Each row is a point. A path goes straight from each point to the next, and from the last back to the first. The post is the endless flat space through its rows: a point in 2 columns, a line in 3, a plane in 4, and so on, so that a path can go around it. Count how often the path circles the post. Going back the other way cancels.

Post (2 x 3)
[[-0.23 -0.21 -0.62]
 [-0.36  0.08  0.43]]
Path (9 x 3)
[[ 0.30 -0.49  0.09]
 [-0.48 -0.41  0.01]
 [-0.91 -0.37 -0.08]
 [-0.44 -0.03 -0.60]
 [-0.28  0.85  0.00]
 [-1.12  0.13 -0.28]
 [-0.62 -0.34  0.24]
 [-0.30 -0.20  0.33]
 [-0.02 -0.11  0.02]]
Times around: 0

Post (7 x 8)
[[ 0.06 -0.28  0.18  1.01  0.23 -0.02 -0.29  0.73]
 [-0.14  0.09 -0.04 -0.01 -0.59  0.68  0.43 -0.10]
 [ 0.00 -0.16 -0.26  0.06  0.16  0.18 -0.82  0.22]
 [-0.12 -0.08  0.40 -0.72 -0.84  0.03  0.89  0.58]
 [ 0.21 -0.19  1.50  0.91  0.71  0.30  0.30 -0.62]
 [-0.06 -0.30 -0.07 -0.43  0.29 -0.04  0.70  0.74]
 [-0.20 -0.21 -0.20 -0.11 -0.10 -0.33  0.33  0.07]]
Path (7 x 8)
[[ 0.48  0.22 -0.24  0.17  0.29 -0.13  0.84 -0.22]
 [ 0.11 -0.54 -0.13  0.33  0.40 -0.22  0.24 -0.05]
 [-0.14 -0.44 -0.15  0.70 -0.16  0.54  0.17  0.12]
 [-0.29 -0.40  0.54  0.22 -0.18 -0.04  0.37  0.37]
 [ 0.06 -0.43  0.16  0.03 -0.38  0.15  0.21  0.61]
 [ 0.60 -0.11  0.58 -0.67 -0.21  0.49  0.49 -0.51]
 [ 0.29  0.13  0.84 -0.54 -0.20  0.52  0.17  0.40]]
Times around: 0

Post (13 x 14)
[[ 0.08  0.13  0.88 -0.90 -0.26 -0.47 -0.65 -0.53 -0.68 -0.11  0.50 -0.46
  -0.76  0.04]
 [ 0.20  0.19  0.58 -0.45  0.34 -0.19  0.44 -0.79  0.29  1.34  0.58 -0.11
  -0.01 -0.22]
 [ 0.00 -0.08  0.16 -1.34 -0.19 -0.64  0.21  0.06 -0.64  0.19 -0.16 -0.72
  -0.92  0.25]
 [ 0.08  0.03  0.22 -0.81  0.61 -0.43  0.86 -0.64 -0.16  0.23  0.37 -0.23
   0.81 -0.64]
 [ 0.13 -0.12 -0.63  0.47 -0.44  0.18  0.30 -0.12 -0.45 -0.55 -0.30  0.46
  -0.02  0.67]
 [-0.16  0.03 -0.45  0.01 -0.03  0.47  0.02  0.35  0.13  0.10 -0.12  0.18
   0.51 -0.19]
 [-0.21 -0.14  0.29  0.37  0.04 -0.61 -0.37  0.08  0.01 -0.75 -0.82  0.15
  -0.69  0.61]
 [ 0.13 -0.05  0.08 -0.50 -0.27 -0.58  0.44 -0.05  0.27  0.26  0.62 -0.33
   0.81  0.33]
 [-0.14 -0.51  0.07  0.43  0.04  0.32  0.43 -0.01  0.00 -0.40  0.10 -0.52
  -0.15  0.22]
 [-0.21 -0.22 -0.71  0.53 -0.25 -0.07  0.17  0.02  0.49 -0.88  0.19  0.53
  -0.59  0.16]
 [ 0.29  0.08  0.66 -0.96  0.79  0.22  0.35 -0.51  0.20  0.22  0.52  0.02
   0.06  0.44]
 [-0.16 -0.41 -0.01  0.67 -0.41  0.00  0.38  0.84 -0.37 -0.70 -0.12  0.78
  -0.47  0.29]
 [-0.10 -0.54 -0.67  1.05  0.40 -0.37 -0.70  0.34 -0.48 -0.38  0.18  0.39
  -0.91  0.70]]
Path (8 x 14)
[[-0.27 -0.47  0.02  0.13  0.23 -0.12 -0.20 -0.24 -0.06 -0.23  0.39  0.17
  -0.30  0.38]
 [-0.17  0.28  0.40  0.17 -0.33 -0.18 -0.33  0.11  0.13  0.02 -0.27  0.44
  -0.05  0.65]
 [ 0.05  0.25 -0.17 -0.31  0.88 -0.47  0.77 -0.12 -0.24 -0.15  0.66 -0.32
  -0.38 -0.12]
 [ 0.40  0.19  0.34 -0.11  0.27 -0.09 -0.40 -0.03  0.12 -0.72 -0.33 -0.10
   0.21  1.19]
 [ 0.18 -0.42 -0.20  0.06  0.17 -0.40  0.07 -0.51  0.18 -0.51 -0.18 -0.30
  -0.12  0.19]
 [ 0.47 -0.06 -0.15 -1.07 -0.14 -0.10  0.18 -0.27 -0.11 -0.33  0.06  0.03
  -0.13  0.34]
 [ 0.43 -0.04  0.07 -0.82 -0.32 -0.67  0.27  0.02 -0.10 -0.99  0.20  0.23
   0.34 -0.27]
 [ 0.07 -0.32 -0.24 -0.14  0.18 -0.15  0.44 -0.43 -0.07 -0.45 -0.32  0.20
  -0.30  0.48]]
Times around: 1

Post (17 x 18)
[[-0.23  0.26  0.69  0.30  1.03  1.08 -0.20 -0.25 -0.02 -0.46 -1.14 -0.72
   0.27  0.05 -0.54  0.49 -0.03  0.56]
 [-0.23  0.19 -0.40 -0.05 -0.41  0.03 -0.50  0.83 -0.48 -0.23 -0.68  0.10
   1.02 -0.49  0.42  0.33 -0.11  0.09]
 [-0.37  0.32  0.68 -0.30 -0.20 -0.22  0.33 -0.12  0.38 -0.54 -0.22 -0.39
   0.14 -0.59 -0.59  0.07  0.08  0.06]
 [-0.28  0.30  0.50  0.08  0.02 -0.08 -0.11 -0.40  0.53  0.13 -1.29 -1.57
   0.61  0.22  0.82 -0.50 -0.39  0.63]
 [-0.36  0.09  0.22 -0.09 -0.38  0.25 -0.97 -0.37  0.07 -0.71  0.11 -0.11
  -0.30  0.25 -0.69  0.91  0.52  0.41]
 [ 0.53  0.13 -0.52 -0.24 -0.21  0.70 -0.02  0.28 -0.58  1.03 -0.12  0.25
  -0.59 -0.30 -0.27  0.60 -0.21 -0.28]
 [-0.40 -0.13  0.42  0.47 -0.24 -0.14  0.96  0.11 -0.54 -0.54 -1.04 -0.91
  -0.56 -0.34 -0.19  0.29  0.57  0.23]
 [-0.30  0.37  0.55  0.44  0.11 -0.46 -0.55 -0.16  0.40  0.06 -0.34 -0.60
   0.00 -0.32  0.60  0.84 -0.22 -0.74]
 [-0.37  0.39 -0.74  0.20 -0.03 -0.07 -0.09  0.39 -0.36  0.33  0.01 -0.96
   0.19 -0.30 -0.11  0.14 -0.52  0.84]
 [-0.27  0.26  0.36  0.19  0.42  0.08 -0.04 -0.58  0.76  0.38  0.30  0.71
  -0.37 -0.19 -0.65  0.32  0.17  0.94]
 [-0.56  0.26 -0.66  0.56  0.24  0.52  1.11  0.59  0.79 -0.14 -0.31  0.13
  -0.41 -0.52  0.01 -0.06 -0.47 -0.04]
 [-0.12  0.23 -0.99 -0.30  0.11 -0.22  0.15  0.07 -0.32 -0.02  0.01 -0.01
   0.18  0.28  0.19  0.63  0.19  0.03]
 [-0.24  0.60 -0.11  0.27  0.38  0.47 -0.18  0.29  0.09  0.50  0.64 -0.03
  -0.29  0.33 -0.03  0.69  0.56  0.07]
 [-0.44  0.40  0.18  0.42  0.21  0.57  0.17 -0.24 -0.17 -0.59  0.17 -0.11
   0.30  0.49  0.62  0.75 -0.19  0.10]
 [ 0.11  0.29 -0.34  0.52  0.13  0.41 -0.07 -0.81 -0.31  0.23 -0.25  0.44
   0.30 -0.06 -0.11 -0.27  0.58 -0.32]
 [-0.33 -0.56 -0.92 -0.62 -0.09 -0.03  0.37  0.16 -0.40 -0.57 -0.06  0.76
  -0.12 -1.18  0.14 -0.97  0.33  0.13]
 [ 0.44 -0.18  0.55 -0.01 -0.09 -0.87 -1.21 -0.11 -0.18 -0.31 -0.56 -0.25
   0.70 -0.02 -0.14 -0.58 -0.13  0.05]]
Path (13 x 18)
[[-0.22  0.57  0.12  0.27  0.34  0.65  0.54 -0.27 -0.23 -0.47 -0.69  0.06
   0.06 -0.43 -0.28 -0.29  0.03 -0.51]
 [-0.65  0.31  0.44  0.10  0.35  0.72 -1.06  0.35 -0.04 -0.01 -0.09 -0.55
   0.08 -0.16 -0.03  0.19  0.16 -0.07]
 [-0.15  0.07  0.35 -0.53  0.35  0.07  0.18 -0.17 -0.49 -0.24 -0.77 -0.22
   0.09 -0.97 -0.14 -0.56  0.52 -0.41]
 [-0.13  0.61 -0.19  0.10  0.44 -0.12 -0.26 -0.17 -0.41 -0.51 -0.05 -0.40
  -0.02 -0.27 -0.02  0.43 -0.38  0.06]
 [ 0.06  0.48 -0.36 -0.53  0.07 -0.06  0.48  0.28  0.44  0.28  0.06 -0.69
   0.28 -0.01  0.80  0.31  0.14  0.52]
 [-0.08 -0.11  0.35  0.01  0.20 -0.26 -0.35  0.23  0.50 -0.35  0.55 -0.52
   0.12 -0.52 -0.11 -0.02  0.49 -0.31]
 [ 0.10  0.61 -0.35  0.22 -0.97  0.65  0.02 -0.54 -0.43 -0.18 -0.24 -0.14
   0.22 -0.05  0.04  0.33 -0.17  0.32]
 [-0.44  0.05  0.04  0.22  0.34  0.08 -0.08 -0.45 -0.25 -0.10 -0.27 -0.01
  -0.64 -0.37  0.12 -0.23  0.53  0.50]
 [ 0.09  0.18  0.89 -0.01 -0.48  0.34  0.18 -0.30 -0.17  0.29 -0.03  0.24
  -0.05  0.15  0.01 -0.32 -0.42  0.66]
 [-0.48 -0.20 -0.28 -0.18  0.10  0.47 -0.17 -0.08 -0.75  0.07 -0.39  0.16
   0.49 -0.19 -0.44  0.57  0.01 -0.14]
 [-0.39  0.39  0.27  0.35 -0.22  0.48 -0.11  0.13  0.22 -0.06  0.06 -0.54
   0.00 -0.64 -0.20  0.67  0.01 -0.50]
 [ 0.45  0.27  0.51  0.33  0.22 -0.16 -0.49 -0.23  0.03 -0.11 -0.49 -0.40
   0.69 -0.35  0.07  0.33 -0.30 -0.16]
 [ 0.50  0.61  0.27 -0.25  0.84  0.11 -0.06 -0.50 -0.68 -0.17 -0.19 -0.70
   0.21 -0.03  0.63  0.19 -0.19 -0.23]]
Times around: 1
